Each point is reached from the start by the listed moves, each made once or not at all, plus a little noise. Is the number of moves made odd or even? Then give how often each move was made.

Moves:
(1): [  9  27  33 -41 -13]
(2): [ 12  23  -4 -40  27]
Start: [  7  12   7 -10 -10]
Points:
[ 21  35   3 -50  17] => odd (0, 1)
[ 28  62  38 -91   3] => even (1, 1)

Moves:
(1): [ 14  13 -33   9  24  -8 -36  13]
(2): [ 15  24 -15  24 -15  17  25   1]
(3): [ 21  19   8  -3   3 -31  -4  10]
(4): [-29  10  25  -5   6  29 -22  13]
(5): [-19  16  21  62   8  10  52 -18]
(6): [ 40   4  18 -30  10  19  13 -18]
Start: [ 15  12  20   4  -2 -15 -16 -12]
Points:
[ 54  52  65  31  22 -17  44 -44] => odd (0, 0, 1, 0, 1, 1)
[ 28  25  62 -33  11  34 -23 -19] => even (0, 0, 0, 1, 0, 1)
[-6 72 18 95 21 32  7 -4] => even (1, 1, 0, 1, 1, 0)
[ -1  48  25  24  -6  35 -12   2] => even (0, 1, 0, 1, 0, 0)
[ 72  42  20  -3  -7  16  21 -32] => even (0, 1, 0, 0, 0, 1)
[ 58  66  17   0  23  41 -36  -5] => even (1, 1, 0, 1, 0, 1)

Moves:
(1): [ 11   0   2  -7 -15   6  -7   3  10   2   0  -1   9]
(2): [  9   9   8 -17   1   9 -17 -13  -5  10  -9 -19  11]
(3): [ -3  -4  -4  19   5  16   7   3   8 -22  12  17   1]
(4): [-25   9   4  24   2  -4 -11  14   4  18 -16  12 -11]
(5): [ 10   2  -3   4   8  12  -3  -1  14 -13  21   8 -16]
(6): [ 16 -11 -13   2   3  34 -30  30  20  39 -16  -7   8]
(7): [ -4  13 -18   5  -3   7 -13  23   6   5 -21   9  -6]
(8): [ 16  -8   0   8  -3  -2 -19 -11 -13   6   2 -10  -5]
(9): [ -5  -9  13 -10   1  -7   4  -4  -8 -21  12 -12 -10]
(10): [17 -6  9 -9 -2 21  3  5 -2 -4 -3 19 -5]
(11): [ 15 -19  -8  -7  -8  21  -8 -20  11  -2   1  -8  -7]
Start: [ -3   9   1  -2 -21  -3   9  15  -1  12  -6 -10 -17]
Points:
[ 10  11   2   4 -27  79 -55  77  32  41 -48   6 -18] => even (1, 1, 1, 1, 0, 1, 1, 0, 1, 1, 0)
[ 32 -16  22 -45 -27  42 -10 -17  -5  -7  -6 -30 -28] => even (0, 1, 0, 0, 0, 0, 0, 0, 1, 1, 1)
[ 24   5   8  -7 -16  32  10  20  12  -6  13  17 -38] => even (0, 0, 0, 0, 1, 0, 0, 0, 0, 1, 0)
[ 29  -5 -10  34 -24  79 -60  77  40  24 -15  23 -50] => odd (1, 0, 1, 1, 1, 1, 1, 1, 1, 1, 0)
[ 10  -9   0  10 -35  33 -36  22  -3  15 -33  -3 -60] => even (0, 0, 0, 1, 0, 0, 1, 1, 1, 1, 1)
[ 52  -2 -15  -3 -46  89 -95  47  32  85 -70 -17 -20] => even (1, 1, 0, 1, 0, 1, 1, 1, 0, 1, 1)
[ 21  -1   8   2 -33  38  11  26  15 -13   4  25 -10] => odd (1, 0, 1, 0, 0, 0, 0, 0, 0, 1, 0)
